Rows are points. To make a cloud, some directions were put in groups of two or more. Within a group, all points are equally far from the middle, so they leave a hole (a ring in 2 directions, a hollow ball in 3). The other directions are filled evenly. Then the cloud was stretched, turned, moved and blurred a little. How many holes are there, and how many directions does each take, smallest first?

Cloud:
-0.11; +0.38
+0.31; +0.39
+0.52; -0.16
+0.23; -0.44
+0.54; -0.10
-0.17; -0.38
+0.54; -0.08
+0.20; +0.42
-0.33; +0.12
+0.55; -0.04
+0.10; -0.46
+0.22; +0.42
+0.29; +0.40
+0.33; +0.38
-0.01; -0.45
Holes: 1 (2)

Cloud, 21 rows:
-0.23; -0.34; -0.21
-0.03; -0.35; +0.46
+0.30; +0.52; -0.31
-0.02; +0.55; +0.21
+0.48; +0.50; -0.21
-0.24; -0.32; +0.42
+0.56; +0.18; -0.26
+0.16; -0.24; +0.52
-0.45; +0.34; -0.13
+0.20; +0.58; -0.27
-0.13; +0.21; +0.47
+0.25; +0.57; +0.21
-0.57; -0.13; +0.01
-0.39; +0.00; -0.35
+0.22; -0.44; +0.28
+0.18; -0.29; -0.27
+0.34; -0.09; +0.51
-0.40; +0.40; -0.08
+0.47; -0.31; +0.09
+0.55; -0.11; -0.15
+0.22; +0.22; +0.50
Holes: 1 (3)

Cloud:
+0.36; -0.25; -0.41; +0.36
-0.22; +0.04; +0.54; +0.18
-0.16; +0.35; +0.27; -0.37
+0.21; +0.63; +0.08; -0.08
+0.12; +0.78; +0.14; +0.03
+0.48; -0.01; +0.27; +0.27
-0.17; -0.09; +0.16; +0.19
-0.46; -0.42; -0.20; +0.16
-0.28; +0.44; +0.24; -0.22
-0.31; +0.34; +0.06; +0.13
-0.22; -0.18; -0.14; -0.42
-0.11; +0.90; +0.19; -0.07
+0.35; -0.13; +0.41; +0.27
+0.01; -0.34; +0.23; +0.43
+0.54; +0.01; -0.33; -0.18
+0.44; +0.41; -0.61; +0.30
+0.40; +0.15; -0.21; -0.10
-0.13; +0.21; +0.36; -0.30
+0.34; -0.35; -0.14; +0.58
-0.18; +0.98; +0.09; +0.03
+0.19; +0.34; +0.01; +0.22
+0.14; +0.30; +0.26; -0.34
-0.40; +0.49; +0.05; +0.38
-0.29; +0.33; -0.02; -0.01
+0.03; +0.65; -0.20; +0.11
-0.21; +1.09; +0.07; +0.06
-0.33; -0.31; +0.36; +0.38
-0.16; -0.46; +0.46; +0.09
+0.15; +0.45; -0.28; +0.17
+0.18; -0.13; -0.37; +0.56
-0.35; -0.32; -0.34; -0.13
-0.31; -0.32; +0.71; +0.06
Holes: 0

Cloud:
-0.55; -0.23; +0.15; -0.24; -0.54; +0.12
-0.07; -0.19; +0.81; -0.14; -0.31; -0.03
+0.21; +0.25; +0.24; +0.53; -0.53; -0.21
+0.06; +0.22; -0.38; +0.54; -0.05; -0.12
+0.39; -0.54; +0.11; -0.27; -0.06; +0.07
-0.35; +0.08; -0.26; -0.67; -0.18; -0.48
+0.17; +0.23; +0.69; +0.05; -0.45; -0.07
-0.22; +0.28; -0.42; +0.33; -0.44; -0.34
-0.53; -0.15; -0.25; -0.55; -0.31; -0.38
-0.21; +0.16; -0.55; -0.49; +0.29; -0.11
-0.18; -0.22; +0.20; -0.24; +0.41; -0.47
-0.06; -0.38; +0.44; -0.58; -0.30; -0.31
+0.54; +0.12; +0.15; +0.39; -0.06; +0.06
-0.66; -0.15; +0.26; -0.48; -0.31; +0.20
+0.00; +0.22; -0.56; -0.48; +0.24; -0.11
+0.06; +0.40; +0.34; -0.02; +0.05; -0.35
-0.34; -0.17; -0.59; +0.24; -0.22; -0.42
+0.15; +0.50; +0.22; -0.61; -0.25; +0.08
-0.13; +0.28; +0.00; +0.12; +0.38; -0.23
+0.31; +0.45; +0.27; -0.50; -0.02; -0.01
+0.00; -0.34; -0.62; -0.43; +0.12; -0.21
-0.24; -0.34; -0.12; -0.76; +0.20; +0.19
+0.30; +0.01; +0.40; -0.33; -0.71; +0.02
-0.32; -0.45; -0.31; -0.20; +0.04; +0.26
-0.35; -0.48; -0.39; +0.16; +0.06; -0.09
-0.20; +0.46; +0.21; -0.49; -0.49; +0.30
+0.30; +0.33; +0.05; -0.40; +0.22; -0.28
-0.21; -0.34; +0.22; +0.35; -0.50; +0.12
+0.18; -0.37; -0.27; -0.23; -0.33; -0.71
+0.19; -0.57; +0.32; -0.01; -0.44; -0.34
+0.35; +0.23; -0.16; -0.14; -0.49; -0.61
+0.57; -0.16; +0.12; -0.22; -0.24; +0.30
-0.33; -0.03; -0.02; +0.24; -0.20; -0.70
+0.02; -0.29; -0.70; -0.27; -0.17; -0.39
-0.23; -0.32; +0.57; +0.17; -0.46; -0.07
-0.25; -0.01; -0.41; -0.46; -0.39; -0.56
-0.11; -0.23; -0.15; +0.39; -0.22; -0.73
+0.11; +0.25; +0.01; +0.41; +0.02; +0.32
+0.04; +0.35; -0.27; -0.05; -0.06; +0.47
-0.50; -0.38; -0.07; -0.14; +0.33; +0.17
+0.40; -0.54; +0.22; -0.13; -0.02; +0.07
+0.02; +0.13; +0.48; -0.75; -0.31; +0.30
-0.31; +0.45; +0.16; +0.10; +0.01; -0.27
+0.16; +0.08; +0.15; -0.34; -0.78; +0.16
-0.31; +0.52; -0.11; +0.02; -0.51; -0.10
-0.04; +0.34; -0.21; +0.22; -0.66; +0.14
+0.04; +0.55; +0.02; -0.62; -0.09; +0.20
-0.10; -0.22; -0.26; -0.77; +0.32; -0.21
+0.24; -0.21; -0.16; +0.14; -0.26; -0.84
-0.44; -0.22; -0.52; +0.03; -0.33; -0.42
Holes: 3 (2, 2, 2)
